Rows are points. The window is the flat piece filled in between its corners: a triangle in 3 columns, a solid with four corners in 4, and so on. A path goes straight from each point to the next, and from the last back to the first. After which points does the path pass through the window?

Window (4 x 4):
[[-15  38  11  64]
 [ 50 -13 -15 -32]
 [ 35 -21 -32   7]
 [-21   1  21  48]]
Path:
(1): [39 -6 12 26]
(2): [ -1   2   1 -17]
(3): [-17  -2 -34  -2]
(4): [ 23 -11  18  67]
(5): [ 80 -38 -18   1]
(6): [  9   9 -16 -31]
(7): [ 32 -20 -51 -18]
(8): [ 53 -14 -16   8]
(9): [39  5 -1 19]
(10): [  1   6 -35 -21]
(11): [ 11 -20 -36  -5]
(12): [48 -6  1 45]
Through the window after points: 5, 11

Window (8 x 8):
[[ 29  14  -2  -3  64 -23   3 -28]
 [ 24   8  26 -47  41  -1   5 -53]
 [-36  59  45  19  -7  31 -66  44]
 [ 26  34  -5 -38  36 -12  35  22]
 [ 21 -43  33  33 -39 -44 -46  16]
 [-10 -26  -3 -20  32 -26  13 -23]
 [ 20 -33  45 -16  57 -12   8  -7]
 [ -6  36  26  29  -4  55 -11  31]]
Path:
(1): [ 25  -6  10 -27  58   2 -18 -11]
(2): [ 11  30  36 -13  11 -30  51 -30]
(3): [  1  -2  47  20  27 -20   6 -13]
(4): [ 24   4  -9 -29  31  43 -50   1]
(5): [ 32 -30  29  -7  22  28 -29  19]
(6): [-22  35  39  12  38 -17  34 -11]
(7): [  1  -1  36   3  12 -21  14 -19]
(8): [ 31  -8  -8 -18  28  10 -13   5]
(9): [  7 -22  -3 -27  29  19 -24 -11]
(10): [ 19  19  46  -3  11 -23   1 -21]
(11): [-21  40  44  19  -3  14 -27  24]
(12): [-22  28  13 -20  30  27 -97  39]
Through the window after points: 1, 5, 9, 11

Window (9 x 9):
[[-34   5 -31 -31  24   6  61 -13  70]
 [ 40  59 -66  -8  21  -1 -35   5  14]
 [ 20 -24  58  81  29 -36   1 -20   6]
 [  3  34   9 -22  25  -5  34 -11 -61]
 [ 30  20   1  -9  -7 -24 -29  30 -47]
 [-14  20 -18 -23 -22  13  68 -43  40]
 [ 51  -3   0 -37  11  25  19 -14 -19]
 [ 32  50 -10 -61  10  28 -85 -19  11]
 [-18  -8   4   5   3  45  43 -17   1]]
Path:
(1): [ 30  71  15 -18   2  -3  27  14  45]
(2): [  1  52  49 -15  10  31  20  19  31]
(3): [ 15 -34 -30  17  27 -35  23 -44 -44]
(4): [-31 -26 -30 -12 -20   4  -7 -55  -7]
(5): [39 33 28 -3 26 35 50 31 -3]
(6): [ 42  45  39  -9  34   8  -1  44 -11]
(7): [ 11   8 -11 -12  19  -6  10 -17 -28]
(8): [ 17   2  -4  -2  31  -8 -21 -23 -25]
(9): [37 36 39 -2  5 14 -3 17 12]
(10): [ 19  52  15 -19   1  14  29  14  21]
(11): [ 13   0 -21 -25  18   2 -32 -47 -25]
(12): [  1  21 -63   6   9 -23 -22 -30 -11]
(13): [ 61  59  15 -28  29  13  -4  22  16]
(14): [29 25 28  0 15 18 39  0 39]
(15): [  9 -12 -12  10  17 -14  21 -16 -11]
(16): [  5  -4 -30  -6   7  15 -13 -19   4]
Through the window after points: 2, 4, 10

Window (11 x 11):
[[ 42 -45 -19  35  -8  -4 -35   6 -49 -22  31]
 [ 53   0 -48  55 -38 -14 -40 -26 -13   0  18]
 [ 43   0 -85  26 -34  40 -23  15 -38 -11  -6]
 [ 10  17 -11  -5  11   7   0 -34 -31 -38  10]
 [ 76 -12 -40 -18  25  -6  57 -13 -33  35   0]
 [ 47  14  11  14 -45  11 -20  -3 -56  18   7]
 [-35 -61   3 -91 -53   6  31   1  33  -5  24]
 [  7  23  12  43 -38  18  42  22  22  -2  13]
 [-84  -5  62  48  12   2 -42  -8 -41  18  -7]
 [-32  13  -4 -76 -25 -12 -11  52   4  -9 -13]
 [  3   9 -15  19  48  68 -29   3  35  -2  10]]
Path:
(1): [  9  -5 -25 -30  -6  26  -9  17 -24  13  87]
(2): [ -4 -15 -33   7 -32   2  30  -9 -14  26  46]
(3): [ 52 -18 -11 -22   4   7 -16  -4  -6 -16 -20]
(4): [ -7  -7  10   9 -24  11   5   2   5  -3 -14]
(5): [-39  -8  13   5 -14   6  13  16 -29  15  88]
(6): [  5  21 -54  14 -25  38   3  25   5  -4  92]
(7): [ 38 -12 -24  -8 -20  13   3  -3  -4  -7 -20]
(8): [ 13 -23  -4 -25  13   0  20  12  12 -20 -49]
(9): [-19  41 -21 -10 -12  39 -50  21 -11  17  67]
(10): [-37  22 -27 -12 -16  18 -30   9 -23  -6  45]
(11): [  6 -39  63  71   4  -5   3 -22 -18  14 -56]
(12): [ -6 -21  -4 -23  -7  22   6  -2  19 -18 -30]
(13): [  8   3  -6 -15 -27  15   4   8  -9  16  30]
(14): [ 27   3 -28   8 -16  -7 -21  -9 -24   7  36]
(15): [  7 -25 -11  30 -31  14 -13  -4   7 -48 -56]
(16): [ 22 -22  -1  23  -3   2  -9  -1 -21 -23 -32]
Through the window after points: 2, 4, 8, 10, 14

Window (14 x 14):
[[ 28 -22  29 -24  10  18 -38 -64  -2  14  42 -11  33 -13]
 [ 14  -3   7 -67 -21  16  -8 -70  65  15   5  16  51 -21]
 [-78 -21 -11  39 -62  48 -16 -21  28 -16  -4 -45 -34 -10]
 [ 21  -7 -18   1  14  -7 -52  -2   7 -26 -53 -75   8 -10]
 [-62 -22 -48  35 -40  40  11 -24  30  53   5 -45   1  -2]
 [ 27  20   6 -39   8 -31 -47  38 -15 -31  15  -1  37 -16]
 [ 12  -4 -36 -23  17  25 -39   4 -41 -51 -34 -18  23  19]
 [ 29  16  30 -26  43  46 -36 -41  58  20  25  20  29  17]
 [ 52 -28  18 -24 -24  28  -6   9  17   1   4   8  16  -2]
 [-64  -9 -11  -3 -20  51  26   1  -2   1   0 -87 -37 -22]
 [-81 -51  -7   7 -21  15   6 -12  14  27 -27 -24 -43   4]
 [-34   9  -4  40 -26   4  33 -40   8  -2 -45 -31   0   1]
 [ 27   8 -59  -4  18 -26 -34   2 -25 -68  -9 -79 -48  29]
 [ 34  46 -15 -36 -25 -16 -60  -8 -39 -15 -39 -72 -18  28]]
Path:
(1): [-17  -9 -13   2 -29  30  -2 -21 -10  -5  -9 -35 -27 -32]
(2): [ 25  15 -24  -1  14   7 -25  -5  -8  -6   0 -21 -11 -32]
(3): [ 11   8  12 -31  -5  14 -41 -29  13  -4  -8 -36  15  33]
(4): [-13 -22 -16  -5 -18   8 -17  -2  19   5  -7 -40   6  27]
(5): [  7   2  10 -19  -2  22   9 -48  -8 -21 -21  12 -39 -59]
(6): [ 21  -1 -12  -3 -20  35 -25 -20  12   1 -15 -32 -35 -52]
(7): [-15  -9  -4 -13   7 -20 -16  -9   0 -23  13 -46  22  57]
(8): [-13 -21   7 -18  -6  10 -10 -19  28 -14  -7 -36  13  27]
(9): [ -9  29 -46 -13 -36  41 -10   0  -5   9 -27 -17 -20 -54]
(10): [ 18  39 -40  -3 -55  11 -24 -11   4  -8 -22 -31 -62 -65]
(11): [-35 -54  15  -1  26  11 -10 -18  18   0   7 -47  34  57]
(12): [ -4 -24  -3  -2  -3  31 -25 -11  15 -12   4 -60   9  22]
(13): [-19   7 -12 -12 -24   5 -29 -12   0  -6 -11 -10 -16 -42]
(14): [-10   9 -21  21  -3  65 -45 -10  -5  22  -9 -19 -46 -41]
(15): [-15  -8   9 -43  -9 -19  28 -24  28 -32  11 -56  34  49]
(16): [-33   0 -18 -11 -10  -2 -13  17  -3 -24 -18 -78   5  23]
Through the window after points: 2, 4

Window:
[[ 24 -80  11  18  -4  37  -4 -55  16 -29 -41  15 -17 -47]
 [ 22   7  25  39 -20 -14  20 -20 -42 -34  55  -1  48   4]
 [ -5 -14  14  40  11  -2  62  -4 -39  11 -52  -4 -59  -5]
 [ -6  -4  15 -30  -6  28  68 -20 -31   7 -32 -15 -28  32]
 [ 12   1  36  11   7 -39  29  -3  42 -31 -44  35  -3 -54]
 [ -1  20 -38 -23   4 -35 -22 -48 -68   5 -27 -27  29  30]
 [ 16  66  30  13  11  27 -61 -25  45 -58 -47  -4 -16 -26]
 [ 17   9  57  10 -12 -24 -23 -50  45  50  -7 -11 -21 -73]
 [ 51  29  -5  15 -41   0  35 -62   9  22   0  25  -9  35]
 [ 32  -1  -1  23 -48  -9  46  44  61 -66 -32  -4  13  30]
 [-19  11   5   5 -40 -27 -12  13  51 -50 -44  47   3  27]
 [ 23  15 -30  27  26  33  18  -7   5  -4  28  25   5   0]
 [ -9  -3 -64  34 -34  35  -2 -18 -22 -52 -28 -21  77 -70]
 [ 16  29  70  46  -4 -35  19 -16  37  -3   1   5  44  30]]
Path:
(1): [-19  17   8  40   5 -54   7 -27  13 -54  24 -21 -36  20]
(2): [  8   6   7  19 -20 -11  23 -55  32 -51  -8   5  -6   7]
(3): [ 10   4  23  26 -12   9  15  14  13  -6 -27  15  -6 -21]
(4): [ 22  14   2  22 -28  12   8  -5   0  -5 -13  10  25   0]
(5): [ -2  -5  -8  16   6  -9  30 -55   2 -39  -5  -5   4 -11]
(6): [-26   0 -23  46  -4 -14  25 -82  48 -36  -1  -4  10 -30]
(7): [ 32  22  20  -7 -14   7 -21  11 -19   0 -33  -6  13 -10]
(8): [ 30 -23  25   9 -17  10  -7  23  14  44 -47  52  28  22]
(9): [ -3  18  13   1   0   3  35 -31   3 -40 -24 -15 -25 -13]
(10): [ -3  13  15  19   4   8  38 -46  16 -36 -12   1 -13  -7]
(11): [ 49 -16  15  31 -33  12   5  38  -1  29 -12  30   0  -6]
(12): [ 12  12  15   6 -29   7  -2   0  25 -26 -40  30  21   1]
Through the window after points: 4, 6, 8, 12

Window (14 x 14):
[[ 20  23 -35  46  17  29  14  54   5  31   0  16 -29 -42]
 [ 39  -6 -16 -12  30  37  48  20 -30  15 -35  22 -19 -15]
 [ 56   0  24  43  10  17  -5  19  16  -3 -45 -32 -33 -19]
 [ -1   0  13  18  71  39  23  62   7   9 -29 -35  -6 -24]
 [  8  -6  -9  30  -8  -4 -61 -41 -48 -10  34  -8  53  16]
 [ -1  24 -23 -33 -27  48  33  38 -12  14 -19 -46 -17 -27]
 [-59   3 -16 -49 -42 -41  34  -4 -28 -37  36  17 -25   1]
 [ 56  -2 -14 -24  53  30 -15  46  17  22  -1 -26 -44 -26]
 [-10 -23 -12 -32 -16  16  40  32  44  38 -16   8  -1 -13]
 [ 12  23  76  11 -18 -17 -36 -40 -59  24  65 -10  27   8]
 [ -2  49 -30 -19  20  46  10  58  27   7 -51  36 -33  16]
 [ -9  -1  19  32  -5  -1 -13 -71 -40  25  62 -39  -9  47]
 [ -9  27 -11 -24  20  44  28 -14  28 -11  -4  12 -18 -50]
 [ 24   1  31  14 -29   9  11 -25 -23 -29  89 -22  31  39]]
Path:
(1): [ 17 -38  15  -5  28  95  -8  36 -17 -32 -35  -4 -37   8]
(2): [-16  77 -23  -4  -9 -48  34 -33  29  46  37   0  10 -31]
(3): [16 16  1  6 -2 -4 16 -2 -3 11  6 -9 -2 -5]
(4): [  4   1  19  -8  -9  38 -23  -9 -19  -1  21  -6 -28   1]
(5): [-19 -31   4  14  -9  35  -6  25  -6  -7  29  26 -31 -39]
(6): [ 31  54  -5  -1  19  11  19  16   4  22 -15 -42   6  10]
(7): [ 14  39 -25 -14  46  -3  11 -15   2  27 -15  -2  -8 -10]
(8): [ 19 -16  20  23 -11  32   2  23 -10  -7  21  -4 -10  -5]
Through the window after points: 1

Window, 14 rows:
[[  14   -4   22   -5   33  -20   15  -12   -8   -1    4  -27   33   -5]
 [  48    5   -6  -28    6   10   14   10   20  -40  -13  -18    7   -6]
 [  10  -38  -51   24   -5  -12    5    8  -28   39   16    4  -27  -29]
 [  27  -30   -8   23    9    6   32   -3   34    0   30  -27    8    7]
 [   8   24   10    0   18   -7   -3  -38   12   -7    2   -8  -27   -3]
 [  -3  -15   26  -32  -29   34   45    1  -10   44   -7   44  -26  -32]
 [   2   23    3   13   -2   13    4   -1  -11   -3   -7  -13   10   25]
 [  14  -27   -2   24    6   -9   33  -16  -36  -46   -7   -7  -38   -6]
 [ -36   19   52   27  -61  -43  -36   49  -15 -121  -30    9   -4  -51]
 [  -1   15  -32   -4  -20  -16   13  -46   -2  -19    8  -17   13    2]
 [   5  -25    0    4  -34   39   -3  -27    4   32  -34   21    3  -33]
 [  12  -22   19  -35    6  -10   -4  -18    5    6    3    0    2   35]
 [ -28  -10  -35  -25   17  -11   22   -8   22   -6  -40   -3  -12    3]
 [  41  -16  -25   47   -2  -47   34  -11  -10   10   -4    0  -15    3]]
Path:
(1): [ 31 -20   2   0  12  -8  11 -33   8  -2   6  43   3   9]
(2): [ 13  -5 -16  10   1  -7  24 -11  -8   7  -5 -33 -12  -3]
(3): [  5  -1  10   4 -25  -2  13  -5  -7  -2  -6 -14 -16  -8]
(4): [  6   2 -22   1  21  -5  26 -14  -4  -5  -5  45  21   0]
(5): [ 11 -15 -55   1  -6  -3  18 -17  11  -9   8  68  12 -20]
(6): [  6 -10  37  -1  -7   1  24  -1 -18  -3 -20 -53 -24   6]
(7): [ 11 -10  11 -11 -10  -8   7  -5   8  -2 -16 -18  -5  -9]
(8): [ -4 -17 -15  15  15  -8  19 -32 -31 -29  31  45   3  -8]
(9): [ -5 -36 -40  15  26  46 -24  -8  12   6  30  49  -2 -12]
(10): [ 27  -2  17   2 -31 -33  42  -5  -4   2 -26 -49  -4 -10]
(11): [ 19 -12   1   3 -11 -17  22   1  -5  -1 -20 -24 -13  -5]
(12): [  4 -19  -1   9   3  11  11 -24 -16 -23  -2  13 -13  -6]
(13): [  8 -20 -17  10  15   7   5 -10   9 -34  29  31 -10  10]
(14): [ 15 -13  15   5  -7 -12  35  -8 -20  13 -22 -34  -6 -21]
(15): [ 14  -3   0  10 -18 -18  26 -12 -12  -3  -6 -43  -9  -8]
(16): [25 -8 -6 20  7  3  0 -8 -5  0  7 32 -1  1]
Through the window after points: 3, 9, 11, 13

Window:
[[ 27 -12   3 -21  29 -53  22 -24  -5 -27  32  43 -27 -33]
 [  7 -24  11 -29  53  16 -35  10 -16   2  -9  -5 -29   2]
 [-29 -37  -5  13  17   3 -14  33  -5  30  53  14  -5  64]
 [-28   3   0 -15 -18  37 -25  19   8  30  30   2 -36 -13]
 [-11  18  36  11 -25 -36  -6 -62  49  27 -36   6  25 -52]
 [ 59 -12 -13  43  24  10  -4  19 -50  -7  10  25 -44   4]
 [-38 -16  22  22  10  47 -37  33  18 -41  37   2 -16  29]
 [ 27  -4   2  30 -12  27  46 -43  73  21  20 -36  38 -26]
 [-17  34 -36  31  10 -23  35 -31  48 -12 -15 -21  56 -77]
 [ 40   2  33 -12   3 -49   7 -25 -70 -14   1 -27 -21 -48]
 [ 11 -30   2  13  31  30  -2 -12 -51  -3  41  40  10 -14]
 [-11  21  25  -2  20 -42  66 -74 -25  13 -21  13 -34 -33]
 [ -1  12 -21   5 -38  23  56  -5  68 -17 -26   1  79 -25]
 [-35  34  -3 -25  -4  26 -53 -26  30  10  37   5  -2  57]]
Path:
(1): [-18 -66 -42  25  -5  18  56 -51 -37 -30 -28  27  -3 -20]
(2): [ 16  34  21  -7  16 -18  -5 -12  21  25  16  -6   4 -18]
(3): [-12  28  -9  -4  55 -33  59  50  31  29  36  35  -3  -5]
(4): [  8 -46  12   4 -14   8 -39 -55 -35 -21  22   7 -13   7]
(5): [  9 -22  -1   2 -24   3   1 -54  -5 -11  30   1 -25  -7]
(6): [  6   6  16   1  21   6   6  17   8  13  -9   8  14 -13]
(7): [ 10  35  21   6  17   8 -10 -11   9   5  19  11  12 -10]
(8): [-14 -87 -32 -10   3  18 -15  13  -8 -10   8  -8 -22  -3]
Through the window after points: 3

Window (14 x 14):
[[  -8  -37  -33  -24   -1   20  -16  -42   45   36 -107   12   22   58]
 [ -20   73   35    4   15  -25   44   -5    9  -34   25   10  -27    3]
 [ -26  -60   27  -14   12   12  -26  -35   43   47  -44  -12   25    2]
 [  53  -46  -37   -1   -1   83  -23   70   39    8  -14  -74   36   19]
 [  34   48   14   13   19   17  -25   14  -27  -34   34   38   -9  -24]
 [ -15    8   -4  -18  -37  -41   19   15  -30   -8   -5    6  -12  -19]
 [  14   -6   35  -29   27   -2  -11   65    6  -51   12   25  -31   16]
 [   0  -26  -51    5   38   53  -69   49   11    5  -38  -91   -2    2]
 [  30   39    9  -19    3  -47    5   -5   10   32   13   16  -54    6]
 [  -4   34   35   12   -4   29    1   18  -38    8   28   24  -49   48]
 [  16  -63  -10   -4   10   45    3  -41   24    6  -67  -27  -30    5]
 [  -8   46   33   -3  -41    7  -31    2   27  -24    2   11  -49  -12]
 [  -7   76   10  -40   12   39    6   57  -16    2   20    0  -44  -56]
 [   4   13   -6   47    8   14    3   59   15   18  -21   12  -31  -12]]
Path:
(1): [  3  15  31   8  10  13 -25   7 -10  -3 -19 -14 -16   2]
(2): [ 13  17  13 -12   2  33 -20  30   0   6 -26 -22 -14 -17]
(3): [-34  11 -46   0  29  15 -23  24  23 -13  30 -10 -41  -1]
(4): [-18  15 -28 -18   4  26   7   9   8   9  38  40 -42 -13]
(5): [ 26  49  66   5  -4 -23 -27  43  -7 -13 -45 -36   2   7]
(6): [ 14  18  22  -8 -10  -1 -14   5   1   6 -41 -20 -18  29]
(7): [ -7 -58 -23 -19  22  61   0 -18  31  -8   7  14 -27 -28]
(8): [  1   7 -40   7   6  37   1 -17  26   4  40  -1 -13  10]
(9): [  6  11  21  -7   0   4 -17  46   3   6 -25 -10  -6   2]
(10): [ 40   5  41 -20  20 -52 -23  44 -23  19 -41 -23   0 -11]
(11): [ -5   7  -1  -5   5  37   4  26  21 -26  16  13 -30  13]
(12): [-26  21 -34  -1  -5  22  13  42  14   2  39  15 -41 -28]
(13): [ 45  -7  42   2  19  14 -33  13  -5  -8 -52 -54  10  24]
(14): [ 46  36  77 -19 -12  10 -15  -3 -41   9 -29  -9  -9  23]
(15): [-22   6 -68  13  23 -24  12  27  57  12  26  29 -55 -15]
(16): [ 12  15 -25  -6 -13  20   2  49  33   5  23  14 -13  -1]
Through the window after points: 2, 10, 14

Window:
[[ 24 -46  12   9 -58 -14 -39  15 -19  21  52   8  10  -4]
 [  1 -29  10   7  -9  -2  42  26   7   9  76 -14 -33  10]
 [-28   7 -39 -45  63 -20   5 -17  39  -6 -40  -6  -3 -35]
 [ 26  21   3  10 -63   9  -5  28  42  37 -10 -11  30  23]
 [  8  -7   5 -38 -65  -3  -2  71 -28   4  34 -22  -8   6]
 [ 12  36  23   2  71 -11  13   5  -1 -12 -39 -16 -11 -49]
 [ 11   9 -16 -24  45  17  42   4 -23  76 -65  10   3 -36]
 [-11  21 -28 -19  56  54   6 -31  -2 -20 -14 -41  12 -35]
 [-18  24 -35   5  66  -5  16 -15 -24  -9 -63  -7   8  21]
 [-50 -10   1  16 -28  -7  28 -13 -11 -20   8 -29 -29 -44]
 [ -4  66 -17 -34  44  -3  35 -37 -15   6 -24  32  11 -28]
 [-53  25  12 -16  67  33  12   7   5   7 -45  31  23 -22]
 [  5  27 -19  17 -57   4 -49  53   0  66  41  -3 -29  11]
 [-16 -14  50 -28 -35 -12  -8  -6 -13  33  42 -42 -33  20]]
Path:
(1): [ -8  33  -2  16   5 -18   4  44   6  30  26 -28  46 -28]
(2): [-52   7  36  19   5 -46  34  27 -33  33  31 -50  17 -39]
(3): [ 15  15 -21 -27   6  25 -13  13  10   0 -17   5 -16  -5]
(4): [-24  54  -1   6  25  33 -25  -4  20 -15 -49  49 -53  -4]
(5): [ -3  -2 -17  -8  38  -7  31  -7 -15  33  -7 -40  39 -19]
(6): [-35  36  12  20  50 -17 -13  16  -7  59   0 -24  67  -5]
(7): [ -4  -4  -4 -31  -2  18  13  13  -4  -2 -15  13 -21 -17]
(8): [ -1   8   2 -24 -12  30  12 -21  15   8 -41  23 -18  16]
Through the window after points: 2, 6, 8

Window (14 x 14):
[[ 29 -17  16  25 -17  21   8   5 -22  58 -39  12  -2   8]
 [ 56  52 -22 -17 -24 -29   6  22  14  17  45  18  10  33]
 [ -2   0 -31  13  -8 -25  29  54  -5 -28  17  28   8  -5]
 [  8   3  35   3  37  35 -21 -37  17 -55 -62 -32  20 -30]
 [-69  18  31  -2  46  58  -8 -23 -14 -23 -33 -36  23  45]
 [ 43   2 -36 -33  25  24  27   5  -7   7  17  44 -21  19]
 [ 19  -5 -36 -38 -29 -26  41 -32   4  14  -9  37  37  33]
 [-20   9  -6   3 115  -4 -19 -12  -6  -3 -41 -70  27  -4]
 [ 38  28 -88  11 -14   6 -20  -5 -20  30  21  34  22  -7]
 [ 11  12  18 -13  26  11  -7 -45 -74 -29 -59 -59  -8 -13]
 [ 27  10 -24 -73 -27  13   6   8 -23  50  22  20  38 -26]
 [-13  46  50  18  57  15  19 -41 -38 -14 -59   5  20 -29]
 [  7 -23  48  21  46  23  -2 -42 -42 -25  -1 -15  44   4]
 [ 13   4 -34 -18 -39  -6  34 -32  10  48  52  17 -19 -16]]
Path:
(1): [ 19  -3 -19   3   5  46  23  -5 -12  -9 -12 -59  24 -10]
(2): [ 11   4  10  -3  16  25  26 -20 -16 -14  -7 -17  35   1]
(3): [ -5 -12  17   4  51  -7 -29 -33 -29   2 -16   1  20   8]
(4): [  5 -15   7 -12   4  -9 -55 -46   4  11 -23  49  23   7]
(5): [ 23  31 -28 -11  19  23  31  -4 -22   9   3 -25   8   4]
(6): [  1  24  -7  16  57  51  38  -1  -7   8   8 -46  45  35]
(7): [-23   9  17 -15  14   2 -25 -21 -13 -11 -35   0   1   6]
(8): [-32  34  28  -4  43   0 -17 -34 -27  -2 -28  41  15  17]
Through the window after points: 2, 6, 8

Window, 14 rows:
[[-21 -15 -55  -1  64   6 -29 -19 -49 -27 -18   3  41   3]
 [ 17  -5   8 -20 -23 -38  -7  25 -13 -64  47  -8 -11  15]
 [  8  53  11   1  20 -50 -27  50  31  -8  23 -10   1  26]
 [ -6  36 -41 -45 -47  -4  -2  14 -17  91 -45   7  52  17]
 [  3  52 -14 -11 -12  32  -4 -24  14  28 -38 -11  14  -1]
 [ 42  -2  14 -36  24 -24 -22  30  49 -20  -4  27 -12  43]
 [ 38  36 -47  14 -36  11  -3  32  -8  73 -17  13 -17  36]
 [-61   6 -41   5  15  -9 -36 -12 -22 -66 -41  29  20  36]
 [-60 -29 -15  24  41 -32  19 -16 -20 -58   8  56  26 -10]
 [ -2  53 -13 -38 -19  -9 -19   1 -48  78 -43  24 -22  -1]
 [-28 -21  31  -2   7  -3 -12  34  -1 -10  11 -24 -11  41]
 [ 18  48   6 -12 -33  28 -49  22 -13  60  -6  41  30  13]
 [-74   2 -67 -29  56  32   4   3 -24 -54   8  34  16   7]
 [ 33  44 -16 -14 -13  23  -8  68  -9  36 -66  12  13  -9]]
Path:
(1): [ 10 -14  -9 -22  -4  14 -43  15  19  28 -21  -8 -22   2]
(2): [ -9  69 -26  19  21 -24  38  24 -24 -44   7  37  58  45]
(3): [-12  27  -4 -25  11  12  13  21 -21  -7   3  -2  13  34]
(4): [ 27   3 -40  18 -27 -20 -51  -3  14  14 -28  16  -6 -13]
(5): [-16   5 -48   6   7  -1 -25  12  21   0  -7  17  -9   1]
(6): [ -9  22  25 -19  12   5   7  13 -72 -33  -2  24  68  50]
(7): [-18  45  -8  -7  19 -18   6  -9 -33 -27  13  16  37  44]
(8): [-10 -17 -28 -13  10 -10 -45  67  51  21 -26   7 -27 -25]
(9): [ 10  21 -29  -4  -9  15 -24  44   7  21 -29   8   3 -17]
(10): [  9  36   5 -22   2  -1   5  21 -41  19 -34  16  24  48]
(11): [ 24  18   6 -29  -5  -2   3  21 -19 -10   4  19  32  30]
(12): [-18  10 -31   2 -13 -13 -38  18  -8   2  -2  -3 -16  -5]
Through the window after points: 3, 7, 9, 11
